Each wall is flat, endless, passes through zero and stands at right angles to its row. A trip goes straight from one point to another. List the walls that it crosses, first one first.
In the rows, zero is written as 128.

Walls:
(1): [127 146 163]
(2): [131 115 102]
(3): [126  97 143]
(4): [120 110  46]
(5): [118  99 143]
(6): [139 106  79]
(7): [127  83  85]
Trips:
[162 132  99] to [117  76 130] => 3, 5
[120 140 123] to [193 119 126] => 6, 2, 1, 7, 4, 3
[152 179 164] to [164 161 154] => none
[109 140 183] to [ 74 124 145] => none

Walls:
(1): [114  67 184 125  93 182 143 117 133]
(2): [168  98 160 136 112 142  57 123 175]
(3): [163 111 128 128 142 138  96 142  93]
(4): [158 117  74 170 142 155 157 132 129]
(5): [ 93 134 158 146 111  90 151  91  96]
(6): [118 163 130 145 135 123 123 130 184]
(7): [158  96  89 132 148 119  94 108 117]
Trips:
[177 182 106 107 141 127 139 133 103] to [ 75 139  81 170 135  80 112 120 105] => 5, 6, 3
[ 95 168 152 194 132  94 127 112 159] to [153 170  84  59  94  97 173 161 107] => 6, 5

Walls:
(1): [167 118 118 116 131  67 134 135  98 153  90 137  70 108 132 128 148 139
 117 148]
(2): [ 73 117 111  91 107 131 129 109 130 142 201 123 197 129 127  91 110 106
 162 100]
(3): [142  34 149 177  72 152 111 127 155 181 118 138 161 144 115 165  85 142
 132 180]
(4): [124 187 179 150 171 101  88 127 177 173 151 139 149 137 148 148 171  64
  96  92]
(5): [ 83 185 138  89  98  99 124 144 148  84 157 110 183 101 117 118 134 136
 100 106]
(6): [124  90  72  95  80  90 133 127  87 130 116  98 122  72 131 103 104 151
  99  86]
(7): [ 95 142  94 102  80 204 118 103 129 138 159 146 110 120 114 148  60  98
 131 192]
Trips:
[122 115 101 116 138 117 127  99 135 118 119 134  90 120 132 166 122 128
  94 154] to [165  87 109 103 109 122 148 123 143  96  85 138 122 195 125 138 167  94
 133 150] => 6, 7
[117 120 151  98  96 107 126 100 135 109 156  44  93 140 142 170 103 144
 140 129] to [169  88 111 135 129  99 124 124 131  91 160 114 114  89 133  90 183 191
 135 103] => 1, 3, 7, 2
[142 118 148 104 119 130 109  75 114 178 182 102 161  97 109 194 131  97
 133 116] to [121 205  68 163 223 138 117 106 148  77 101 171 129 133 124 139  96 108
  93 118] => 6, 3, 2
[117  92 194 148 117 120 121 119 110 120 141  83  73 129  76 158 131 125
 140 109] to [171  98 122 148 197 179 153 106 133 121 138 111 156 123 181 103 118 180
 168  96] => 1, 2, 3
[140 147  79  85 134 138 120 134 136 140 146 105 103 123  66 154  82 108
 122 144] to [106  93 156  87 161 182 106 126 115 173 126 107 169 113 155 164 156 105
 127  96] => 1, 3, 4, 5, 6, 7
[161 131 147 120 113  81 102 109  89 181 132 131 160  94 109 117 190 105
 101 123] to [132 121 152 135  87  79  96 133 110  98 137 156 110 113 118  91  86  97
  66 169] => 3, 2, 7, 4
[109 130 139  88 147 101  83 146  99 140 134  90  69 144 100 152 159 104
 199  70] to [165 160 148 153 114 157 159 131 127 130  94  76 181 128 170 138 186 134
  94  94] => 2, 5, 6, 1

Walls:
(1): [153 144 119 105 215 157 139 147 135 154 145 151 130 144 149 159 105 138
  69 149 156 143 131 140 145 159 122 156  91 151 109 108 169 162 176 206
 158 143 209 151 178 134 127 173 180 103 122 157]
(2): [ 80 127 107 133 148 102 120  97 136 151 138 125 117 169 133 104  94  89
 108 156  98  63 122 148 149 107 148 142 143 171  81 161 129 136 138 125
 130 126 111 117 114 153 132  87 176 121 143  94]
(3): [120 112 182 158 131 130 152 135  98 155 181 104 143  84  95 137 144  96
 108 120 132 116  54 121  81 114 143 188 132 102 159 107 131 129 162 109
 135  90 131 123 141  96 172 171 124 112 134  96]
(4): [142 200  96 111 128  57 125 137 117 106 128 133 119 130  89 140 148 119
 113 116 179 135 149 150 141 156 116  97 117 132 143 158 168 114 171 172
 177 169 149 191  88 143 169 178 167 127 149 134]
(5): [121 165 149 110 137 105 131 135 158 111 127 106 143 170  81 151  96  93
 133  87 116  54 108  83 147  94 170 108 109  84  98 107 165 116 110 152
 144 102 101 119 138 131 107 124 157  45  65 114]
Trips:
[133 148 131 130 114 130 131 111 123 104 159 145 104  72 126 134 104  76
 148  85  66  72 124 129 128 151  88 136 131 103 101 119 128 141  88 138
  95  88  85 113 135 133 142 121 202 109 125 115] to [175  97 118 139 143  74 111 166 112 106 149 154 156 135 113 170  64 162
 126 130 122 211 166  73 198 126 135  88 129 125 122  75 111 136 104 169
 128  91  96 116  95  70 138 135 154 116  99 141] => 3, 2, 1, 4
[142  90  72 160 185 154 141 114  84 123 106  96 159 134  84 142 125 173
 194 107 140 122 134  80 149 165 147 150 128 129 186 100  77 111 106 142
 131 125 105 125 141 143 118 137  89  84 163  87] to [140 118 146 132 186 106 148 116 199 173 131 118 117 134 148 164 190 134
 117 109 147 211  79 153 107 117 129 165  64 103 143 136 138 165 125 140
 103 125 161 116 140 138 140 141  98 139 133 144] => 5, 1
[107 170 153 125 167 143  60 154 119  86  80  89 166 111 125 120 138 166
 119 148 120 190 177 170  54 163 116 120 168 118 118 137 140 121 192  81
 157 129 105 138 111 119  82 125 151  89 103 160] to [139 116 135  86 145 136 109  98 140 102  36 138  96 157 136 119 102 131
 197 174 105 196 112 164 156 107 167 160 157 136 131 139  95 128 147 193
 136 199 167 161 131 143  51 144  87 154 155 171] => none
[121 118 103 147  97 131 154 161 145 142 105  76 123 115 144 107 115 122
 153 107 143  90  71 111 129 100 111 112 164 179  81 138  74 129  76 128
 211 119 161 130 187 154 115  63 121 105 112 132] to [124 127 101 140 161 108  87 132 100 136 122 109  98 140 161 178  62 110
 100 152  88  94 106  66 151 141 125  80 139 140  93 132 162 114 165 162
 141 159  92  93 100  89 126 105 179  91 144 125] => 1, 4
[136  98 130 142  98 106 184 146 146 150 144 132 126 167 144 126 141  91
 174 102  93 156 169 129 168 122 153 137 137 120 123  51  65  95 152 154
  74 137 150 116 141 146 180 125 128 156 148 158] to [158  95  77 150 135 130 138 129 134  67 112 112  95 103 132  83 126  95
  66  92 138  62 123  74 108 144  99 161 113 177 142 129 204 136 111 101
 117 127 152 131 125  56 138 145 189 180 171  83] => 3, 2, 1, 4
[159 136 169 178 149 164 130 168 100 188 140 116  32 163 160  92  79 117
 129 120 149 159 163  95 157 101 127  99 136 107  84 151 127 137 164 178
 179  97 132 128  91  86 106 110 116 178 139 133] to [145 206 118 103  85 118 135 108 129 109  97  89 148 123 121 151 142 120
 188 139 137 138 141 118 135 104 113 124 125 143 124 132 144 103 123 143
 125 146  90 155 145 164 150 150  75 154 119 132] => 4, 2, 1, 5

Walls:
(1): [123 163 123 145 121  79 132 172 147 162 103 128 139 193 128 140 148  84
 137 107 111 141 148 100 105 109 155 136 152  79 132 106 202 113 166  55
 105 154  73  96 144 140 106 104 199 108  95 139]
(2): [139 111  57 157 143 120 171 116 116 159 173 160 110 130 115 118 117 144
 200 158 147 125 102  97 164 136  51 145 103  88 144 100 126 125 132 142
 146 115 146 103 143 151 107 141 126 127 147  74]
(3): [170 118 115  62 171 120  98 120 159 128 113 111 157 115 116 187 144 144
 115 145 146 136  99 165 134  63 187 120 115 151  98 141 200 148  69  90
 160  80 156 113 117 171 129 132 104  77  59 110]
(4): [154 130 149 155  85 102 106 176 179 154  96 149  79 187 129 131 122  82
 104 155 110 125 159  99 119 138 159 152  56 146  96  97 154  78 128 124
 136 113 166 105 114  99 105 178 115 124  97 162]
(5): [136 119 146  70 154 126 171 124 123 141 150 155  81 137 130 133 127 142
  92  94  89 108  78 132 154 146 128  93 126 141  90 169 139 127  80 149
 107 155 168  85 136 148 112 133 148 120 147 179]
(6): [177 169 143 116 144 137 144 114 115 126 183  76 107 159 153 129 143 109
 156  86 132 133  75 118 176 146  85 133 155 128 187 143  97 122 113 134
 100  89  81 146 125 106 131 111  83 161 158 117]
(7): [ 78 134  78  82 156 108 135 157  76  81 110 182 133 156  78  69 146 163
 144  64 115 165 197 159 150  59 154 148 174 104 111 152  73 125 130 138
 148 192 160  92 195 141 150 138 103 106 146 172]
(8): [104 107 135 133 142 124 145 120 112  90 154 140  86 124 151 107 138 167
 125 132  82 173 176 139 151 126 119 152 149 154 104 136 144 161 155 149
 139 103 126  84 142 108 120  94 161 156 133 145]
(9): [129 187 178 176 124 171  96 132  79 112 129 105 143 175  79 167 130 148
 117 177 142 154 103 143 111 123 145 170 117 132 128 123 124 150 118 136
 110 168 130 134 115  88 203 166 104 131 162 102]
Trips:
[168 106 146  99 131  92 169  71  98 168 147 114 121  75 109  84  93 150
 147 112 155 127 160  77  86 135  74 100 181 129 114 157 129 110 149 151
 157 136 113 103 100 128 180 146 152 121 159 153] to [ 84 182 171  45 134  97 123 129  96  99 148 118  74 161 138 111 106 125
 158 148  81 165 153  80  97 128 156 123 166 159 112 113 110 185 158 145
 123 131 159 152 115 101 153  78  73 158 148 165] => 2, 9
[116 122 137  82 141 112  92 106  80 126 114 164  94 160 143 141 109  84
 133 114 161  85 122  98 169 149 115 177  81 104  68  74 100 119 157 165
 136 123 159 142  85  68 164  74  85 138 121  79] to [111 144 122 107  82  80 148 134 109 189 122 105 125 150 127 167 139 110
 159 129 164  80 101 166 127  84  66 125 167 114 119 116 155 125 176 102
  96 126 100 198 134 105 105  89 136 183 122 112] => 1, 4, 9

Walls:
(1): [132 104  74 195 107 136 155 105 106 119 121 121 111  97 171 126  76 123
 165  97 125 116 114 144 137 114 138 110 170 173 133 132 147 100 120 110
 155 142 134 140 164 153 149 129 153 119  87 134]
(2): [ 88  92 196 132 198 150 194 124 128 189 181  80 140 125  97  74 119  50
 110 127 110 107 104 149 104 107 108  88 127 135 177  90 101 101  50 136
  95 108 113 129 142 142  95  81  94 125 163 141]
(3): [126 116 110 155 151 121 133 149 143 141  88 132 113  83  89 101 140  89
 139 109 132  85 180 107 119 128 156 130 160 126 162 120  98 161  92  87
  89  79 138  82 129 175  90 118 161 140 186 172]
(4): [156 172 120  81 155  79 133 129 110 115  86 135 133 142 180 116 134 176
 137 126 145  77 129 136  93 131 158 175 157 128 165  96 123  92 162 101
 150 124 136 157  85  90 137 139 122 199 121 111]
(5): [ 88 149  81 130 131 111  85 206  75 164 126 131 154  64 136 149 121 188
 134 140 136 153 125  81 109  88 138 178 119 115 125 102 102 103 120 100
 110  96 113 126 165 106 158 129 138  97 162 115]
(6): [101 133 123 130 109 169 119 119 133  97 130 132 139 128  88 175  95 112
 144 140 115 124 120 128 159 181  91 166 109 156 101 119  80  73 124 166
 159 199 144 172  76 120 136 136  90 101 155  93]
(7): [ 84 105 152 111 129  91 173 126 141 117 171 114  76 143 173 136 145 114
 129 121 114  80 128 195 178 111  76 164 125 108 156 134 101 116 127 113
  91 124 138 107  83 127 149 142 197 177 154 109]
(8): [116 107 158 128 185 170 159 143 171 159 205 149 134 126 128 119 159 108
 135 111 192  81  80 155 135  59 160 136 122  61 129 109 130 128 133 195
 172  98  59 119 101 125 127 110 119 147 118  46]
(9): [171 155 165 211  85 170 125 168 146 134  78 175 159  43 113 165 149 124
 121  92 151 149 188  86 145 108 134 114  88 134  94 147 122 134 122 174
 190 149 152 147 103 147 140 137  84  97  52 174]
(10): [100 106  77 125 160 111 163  78 129 122 109  93 125 103 121 146  96 132
  94 149 137  94 117 163 143 147  97 132 164 127 140 129 131  95  73 144
 128 106 143 202 133 183 137 152  71 133 148 143]
Trips:
[113  84 129 217 159 163 107 119 103  93 149 124 163  97 203 100 123 173
 107 123  90 167 130 112  92 112 115 109 126 200 167 122 122 183 194 160
 209 140 160 174 140 131 154  78 150 126 143 157] to [122 103 156  75 121 123 154 151 123 122  88 180 105 136 157  90 172  89
 101 143  74 163 123 112 106 179 124 119 153 105 144 146 165 158 162 163
  92 146 131 190 115 146 101 168 130 156 150 123] => 5, 4, 1, 9, 7, 10
[ 94 102 125  96  91  95  69 113 105 199 146 135 119  87 162 162  61 124
 153 117 114 111  89 108 114 155 140 177  93 166 190 127 117 153 115 169
 107 101 109 157 107 150 121 150 154 168 143 136] to [147 149 148 110 126  82 119  87  88 151 172 127  91 102  84 127 114 125
  92  97  90 173 131 139 110 186 122 141 118 137 150 115 104 110 127 153
 129  99 110 144 144 170 160  52  99 174  95 157] => 1, 3, 7, 5, 6, 4
[ 88  81 115 174  67 156 130 126 147 103  71 186 148 132 132 165 177 104
 119 131 135 104 162 107 110 119 203 158 176 170 106 131 116 162  78 104
 144  99 172 123 183 166  95 147 109 137 171 165] to [122  92 155  96 104  82 132 166  87 168  68 170 131 151 123 142 106  86
 124 150  99 107 125 147 111 119  62 103 155 160 162 110 167 102 156 107
 167 153  85 200 111 112 176 181 143 102 129  86] => 6, 4, 3, 7, 9
[102 136 154 121 113  92 108 132 110 121 133 193 170 114 145 162 102 101
 157 146  64 157 154 107  96 164 112 125 155 174 108 155 159 152 122 122
 142 102 118 138 117 143 137 137 112 111 105 112] to [161 158 137 163 103 164 138 151 103 135  87 153 108 131 129 100 116 141
 130 196  75 205 190 139 104 105 117 121 178 145 122 164 100 154 137 160
 150 103  91 130 110 115 154 139 120 152 124 116] => 6
[ 81  91  96 134 182  97 150 124  60  39 138 104 131 111 142 163 172 120
 145 143 115 165 108 106  98 166 132  83 161 127 111 177 150 133  75 112
 143 123 136  97 152 139 132 142  97 129 120 139] to [159 169 118 158 125 131  44 168 126 134 109 110  93 102 149 135 105 132
 124 154  81 107 163 148 151 149 103 155 139 103 134 120 114 173 178 166
 112 164  74 151 130 185 113 119 154  87  45 150] => 2, 9, 3, 10, 6

Walls:
(1): [164 112 157 159 106  88 128 127 123 127  87 118 125  95 136 107 144 162
 126 131 143 175  93  92 131 156 108 147 161 148 105 117  79  80 130 140
 129 140 138 154  77 109 160  83 102  99 124 147]
(2): [178 110 157  87 119 123 133 120 160 184 113 160 190 126 127  95  96 109
 140 126 134  82 114 143  84 152 154 124 142 148 168  95 159 100 162 117
 108 121  84 165 124  83 144 116 131 120 153 130]
(3): [ 94  96 130 159 124 138  81 106 141 167 123 110 112 123 131 137  76  96
 155 192 133  92 171 140 137 134 147 135 125  90 104 136  99  48 112 142
 123  96  97 140 124 157  92  81 166 131 132 121]
(4): [149  82 134 151 110 122 154 141 151 126 133  96 104 138 173 125 142  91
  67 135 112 153 112 113 109 161 129 184 113  90 108 115 189  79 117 124
 105 105 129 101 114 108 196 107 163 112 149 157]
(5): [181 136 183 103  68 121 126  84 167 112 113 143 128 174 150 150 162 135
 134 118 133 108 150 143 113  89 164 123 179 102 133 143 120 118 141 107
 104 111 183 161  94 114 112 120 182  94  65 115]
(6): [133 118 152 189 131 137 137 190  92 100 135 109 119 188 138 152 132 164
 169  95 159 154 134 129 146 111 156 136 102 113 128 117 119 160 128  79
 148  94  89 140 145 131 123 107 106 132 144 138]
(7): [141  79 139 134 171 145 110 151 126  87 145 145 158 190  96 181  53 180
  98 168 181 100 118 154 156 150 112 159 100  80 111 132 204 149  63 131
 129  56 145 168 140 175 164 142  80  43 153 149]
(8): [ 60 144  90 159 172 188 171 162 220 114 151 106 146 116 154 166 127 133
 162 106 120  83 113 107  71 198 120 102 121 114 236 115 128 113 159 125
 110 138  77 105  64 148  49 142 111 105  98 121]
(9): [134 136 152  69 143 114 110 164 140 131 176  62 123 104 122 157  93  86
  52 142 110 104  81 117 127 146 149 121 125 123 128 137  97 104 185 161
 145 124 151 158 183  99 226 129 147 142 164 118]
(10): [127 155 130 127 117 137 165 143  67 119 155 126 150 150 150 141  87 124
 119 152 108 130 121 135 150 154 153 162 131 131 148 123  63 178  70  94
 164  80  69 101  93 100 138 133 173  97  73 168]
(11): [108  89  84 127  71 122 145 168 130 103 110 126 133  73 144 107 106 126
 107 143  95 123 102 132 108 147 158 116 116  76 176  82 114 125  90  93
 124 135 108 122 131 125 174 160 153 135 113 159]
(12): [112 165 120  96 145  52  92  96 144  68 203  97 143  52 144 168 136 117
 142 100 182 111 170 200 123  99  94 214 193 120 150 117 145  97 106 141
 152 141 152 129 132  92 116 100 128  96 186 130]
Trips:
[176 125 134 146 181  85  59 132 165  92 130 125 109 149 109  64 138 129
 129 155 160  98 181 153 108 203 103 116 138 115 146 101 130 108 155 137
  91 149  95 186  79 153 122 124 110 131 164 157] to [168 126 134  80 117 102 105 172 170  92 116 129 132 115 122 126 139 139
 144 120  96 108 120 162 165  60 130  94 110 116 125  97  80  81 161  78
 164 122  92 113 105 131 155  91 189 127 125 165] => 5, 9, 11, 6, 7, 8, 10
[177 170 102 111 124  66 172 121 110 130 142  85  64 180 102 125 143 178
 131 117 107 126  75 183 147 146 123 118 136  87 162 137 108 131 150 114
 129 118 126  95 120 156 135  65 151 145  89 144] to [127 104  54  82  69  81  70 114  87  95  91 112 172 186 121 150 123 147
  94 164 134 135 123  49 121  65 176  81 119 131 127 148 141 136 170  86
 120 144  89 106 157 155 133 136  99  91 133 146] => 4, 7, 1, 10
[139 129 130 136 163 143 138 126 136  89 144 116 106  94  78 174 129 142
 155 112  93  92 134 153 156 157 143 111  93 130 140 134 108 102 183 143
 132 124 136 118 139 104 100 126 114 126  96 140] to [130 123  79 185 122 115  64  93 156 146 170 113  68 108 161 109 159 119
 136 125 143 181 112 145 122 180 138 102 171 133 120 151 136  84 143 159
 156  93 156 148 125 163 144 151 164  94 101 129] => 6, 5, 1, 4
[128 133 157 148 180 129  84 147 125  91  53  96  75 101  82 141 126 142
 115 144  77 140 136  99 116  89 118  96 137 142 161  97 121 115 132 132
 147 121 121 199 111 119 186 130  92 133 172 152] to [184 122 152  76  72  88 141 114 147 127  85  60 128 145 180 113 103 108
 149 132 113 119 108  96  91 156 101 145 166 130  97 171 154 140 121 108
 121 125  89 153 124 194 104 111 157 141 157 124] => 2, 4, 3, 5, 7, 6, 11
[132 160 164 143 147 118 186 126 108 145 178 168 158 122 137 163 124 136
  90 149 105  80 182 162 150 143 145 192  70 119 139  92 120 124 168 143
 145  68  99 136 122 120  61 185  95 154 109 116] to [154  93  79 147 103  87  82 147  87  58 136 141 166 178 158 165 158 156
 113 173 123 120 124 170 128  71 102 140 192  92 134 107 109 118 120 151
 151 155 143 148 169 151 162 167  73 157 146 158] => 2, 3, 8, 11, 9, 5, 10, 1
[130  96 102  92  86  77 127 127  77 110 126 129 123 104  88 135 132 157
 126 102 201 116 162 136  96 158 113 106 113 160 129 110 165 149  99 101
 182 133  87 142 119 153 109 118  99 143 134 127] to [152  91  89 156  89 110 197 133 113 124  86 148 131 127 120 116 135 162
 112 134 158 247 123 136 143 139 113 178 155 122 104  92 115 184 173 122
 151 143 185  97  98  73 122 123 124 171 150 159] => 10, 2, 7, 4, 12
